Every row gives one point. A path goes straight from each point to the next, and from the last back to the first. The post is the endless flat space through its rows: a point in 2 columns, a line in 3, a plane in 4, and so on, so that a path can go around it. Count how often the path circles the post. Going back the other way cancels.

Post (1 x 2):
[[-11  -7]]
Path (16 x 2):
[[-60  28]
 [ -8  32]
 [  7  12]
 [-24  22]
 [-59   1]
 [-52 -37]
 [  6 -63]
 [ 19 -17]
 [ 10  22]
 [-21  40]
 [-63  37]
 [-19  40]
 [ 13  -3]
 [ 42 -48]
 [-23 -46]
 [-73  -6]]
Times around: 0

Post:
[[-41   7  -8  -6  40   1]
 [  8  -6  11 -18  10   6]
 [  5 -13 -38 -50   3  20]
 [ 51 -35 -47  73 -53  41]
 [-34  41  -2 -26  10  -5]]
Path, 16 rows:
[[  9   6 -20 -15 -21  66]
 [-58  13 -49  44 -59  32]
 [ 32 -51 -16  35 -34  16]
 [ -6  -3 -39 -72 -33   9]
 [-46  78  28 -50  -2 -67]
 [ 37 -21 -71 -25  33  28]
 [-30  20 -37  29  10  40]
 [ 16  13  49  16 -26  14]
 [-40   2 -34  -7   7  -6]
 [ 17  55 -32  27 -78 -22]
 [  1 -46  34   1   9 -27]
 [ 31   7  27 -14  27 -28]
 [-24  27 -27  23  47   5]
 [-45  83 -64 -29  23  28]
 [ 21 -48 -59 -20  46   5]
 [  1  44  25 -22  63   7]]
Times around: 2

Post, 11 rows:
[[ 43  13   4  -4   2 -27  27   9  25 -47  50   0]
 [ 10  19 -19  30   3  27  53  -5  61 -17 -10   6]
 [  7  37  31 -29 -25  39   3  13   6   0 -11  32]
 [-17  21  48  -2  26  37 -10  31 -15  73 -39  31]
 [ -3  32 -20  -3 -29  -1  16 -16   3   8  40  52]
 [-17  -4  12 -19  15 -10 -15  11 -53 -30   3  -6]
 [-23 -11  25 -21  15  13  12  19 -21  28 -41  31]
 [  7 -14  -3   2  -3  -3 -31 -15  34  -9 -17   3]
 [-26  -7   6  22 -30 -31  21  12   6 -20  37  10]
 [ 54  11  30 -33  -6 -30   2 -14  -9 -17 -18 -41]
 [ -9 -22   4  16  -6  43  28  18  -3  29   6  21]]
Path, 21 rows:
[[ 12  -6  15  23   2 -13  74   9  42 -14 -11   0]
 [ 39  31  17  32   1   4  25  -6  31  25 -49  10]
 [ 12 -10  29  21   0 -49  -2  15  30  24  31  64]
 [-10  50   5   3 -10  27 -40  27   2 -15  -7  59]
 [ 25  32  47 -26 -25  31 -14  55  36 -71  18   2]
 [ 10  11  26  14  38  42   1  60  42 -32  20   8]
 [ 42  -6  26 -59 -59  60  -5  12  11 -95 -32 -19]
 [ -5  14 -47 -13  41  10  -2  34   4 -13  18  59]
 [ 20  -6  33 -30  -9  37  10  46  16  -6  22 -11]
 [  8  51  58 -58 -32  11 -13  -7 -26 -23   3   4]
 [ 34  50  34  -1 -30 -17   7  -7  47 -49   7  -4]
 [ 25  12  21   6 -42  35  22  36  -7  -8  61  41]
 [ -5 -12 -40 -35 -18   3  30  -7 -20 -29 -14  24]
 [-12  32   0 -52  -7  23  14  40 -23   0  70  69]
 [  2 -20  18 -15  37   4   9 -16  16   1 -43 -60]
 [-35 -37   7  26 -49  34   7 -12  15  19   2  22]
 [ 61   6  20 -12  45  44  20  32 -18  -1  -2  17]
 [ -8   7 -14  -6  35  43 -12 -11 -28  10 -64  25]
 [  3 -15  -7 -14  14 -14 -12  10 -29 -10 -23 -19]
 [-13 -45 -23   5 -59 -30  21 -15  42  -2  10   2]
 [-35  13  -9 -20  37  22  53 -12 -16  20   7  40]]
Times around: 3

Post:
[[ -5  12   8  27   6  -1  18 -19  28  30  27   8  -1  -7   2 -30  -2  47]
 [  6  28 -13  30  -1  14   1 -29 -53  -3  18   6  -1  27  21   5 -29  27]
 [-51 -29 -30 -14  20  23  25  16  28  25 -31  52  -1  19  13   8 -22 -14]
 [-22 -27  17  -6  31   3  13  43  30 -32   2  -6  -9  12  13   7   8  -8]
 [ 21  25 -11  10  24  30 -13  53 -15 -24  -2   3 -28  27 -40 -10  -6 -36]
 [ 16  -5  16   1   8   9  14  47 -33  -3  34  -4   3 -25 -23 -18  -8  41]
 [-43  28 -69 -25 -37  -6 -14  -3  -9  -5  10 -22  10  34  20 -12  14  16]
 [-39 -24 -10 -20 -23   7  20 -47 -16 -21 -24 -29  18  -8 -18  25  -5 -47]
 [  6  -9 -24  19  20 -12 -32 -21  -9 -41  27 -25  16  48   9  -1 -20 -27]
 [-55 -47   1  27  -2  -5 -23 -34  -2  16 -11  29  -4  10  24  34   5 -28]
 [  4   5  -2  19 -11   1  30   5   5 -31  -8  28  19 -13 -37   2   3  -6]
 [-18   0 -17  -1   0   4  -2  25 -21 -19   0 -38  -4  15   4 -50 -17   6]
 [-22  34 -18  -6 -43   8  34   6 -45   0   9  25  19   6  -5 -16 -27 -36]
 [ 24 -14  -4   2  13  23   1   0  23 -47  -4 -18 -22 -17 -26   4 -26 -19]
 [ -3 -26   1 -16   7 -37 -16  -6   8 -18 -19 -24   6  28   6   9 -21 -14]
 [-43   0  11   7  -3  30 -35 -40 -36  12   2  34   8  18  32   1 -19   7]
 [ -9  33 -13  13 -12 -27  -9  26  -9 -21  19 -40  23  26 -16   2 -35   8]]
Path:
[[-32   4 -41 -35 -16   6 -21 -42 -12 -17   9   8 -23  36   9 -25  36 -16]
 [-66   2 -37 -41 -63  28   4 -18 -47 -16 -41  41  21   6  -2   7 -19 -10]
 [-51   7  44  38  -3  28  40  20 -55   7  19  45  68   5  -8 -43  10  -2]
 [  9  -2 -56  -7 -31  -9 -36 -13 -38 -14  -6 -60  11  -6 -14  -5 -19   3]
 [  9 -16  34  65  23 -20 -71  20 -61 -25  33   1  45  34  25  -4 -12  -7]
 [-34 -38  17 -20 -12  -4  -2   6 -41  11 -26 -27  -3  22 -13  -4  11 -42]
 [-42  24   2 -13 -65 -32 -46 -31 -66 -22  40 -49  57  41  66 -42 -41  16]
 [ 29   0  30  66  14 -18 -42  -2 -12 -17   7 -12  -6  -8 -32   1 -14 -55]
 [-32  19 -56  19  32  13 -17 -11 -13   7  37 -20  16  49   1  44 -13 -26]
 [ -4  -3 -33 -13 -31 -11 -24   6  54 -49 -11 -20  29 -11   1 -43  -4   8]
 [-15  27 -16  15  -8  -8 -43 -10  14  51 -38  19 -16  29  11  43 -29  31]
 [-12  24 -16   6  14  12  32  -5 -11 -14 -13  -6   6 -17  -1  33 -50  14]
 [ 15  12 -34  12  -7 -28 -21 -29  30 -42  23  30 -20  16  15  30   5  15]
 [-10 -11 -15  16 -30  18 -10 -17 -23 -13  44  12 -41   6  39  17  -4  42]
 [-21  19 -29  -6   2 -24  15  -1  19  22  47 -28  47  40  31  -5 -38  67]
 [ 32  -7 -26   7  -4   3  -4  -1 -32 -56   6 -12 -10  17  17  41   0 -16]
 [ 43 -26  -4  54  11   4  -9  -1 -18 -48  -9 -13  15  -5 -46 -24  16 -28]
 [ 57  30 -64  -1  -4  43   2  24  59 -45  55  -7   5  22 -13 -25 -39 -14]
 [-17  17 -74  -2   4   1  28 -27  48  23  10  -6  16  13  14  11 -21  11]
 [-22  -8 -30 -28  16 -19  17  41 -13  15 -11 -26  -4  15  -8 -29   4  24]
 [-39  37  -4 -12  -7  19   6  23 -17  36  13  22  11   6  28 -28 -17  40]
 [  6  15  -8  25 -20  25   7 -23  26 -64 -19  18  18 -27 -26 -24  11 -29]
 [-42  17  -4  28   0  10 -14 -14  16 -30  19  22  -6  -6  26 -13   6   2]
 [ -7   6  -8  29   8   6  45   7  12 -28  11 -13 -15  11 -82 -61  11 -90]
 [  3  41 -34   6  -7  23  40 -17 -22 -10  73 -27  16  21  -4 -12   3  15]
 [-14  17  -2  18 -35  11 -13  -4 -10 -15  15 -15  29 -18   4 -12  -9  69]
 [-34  53 -95   0 -35   3 -14 -38  29  30  10   7  12  50  18  38 -23 -52]
 [-42  40 -15  20 -49  -1   3 -27 -30 -20  19  -7   8 -17  14 -29  21  18]]
Times around: 3
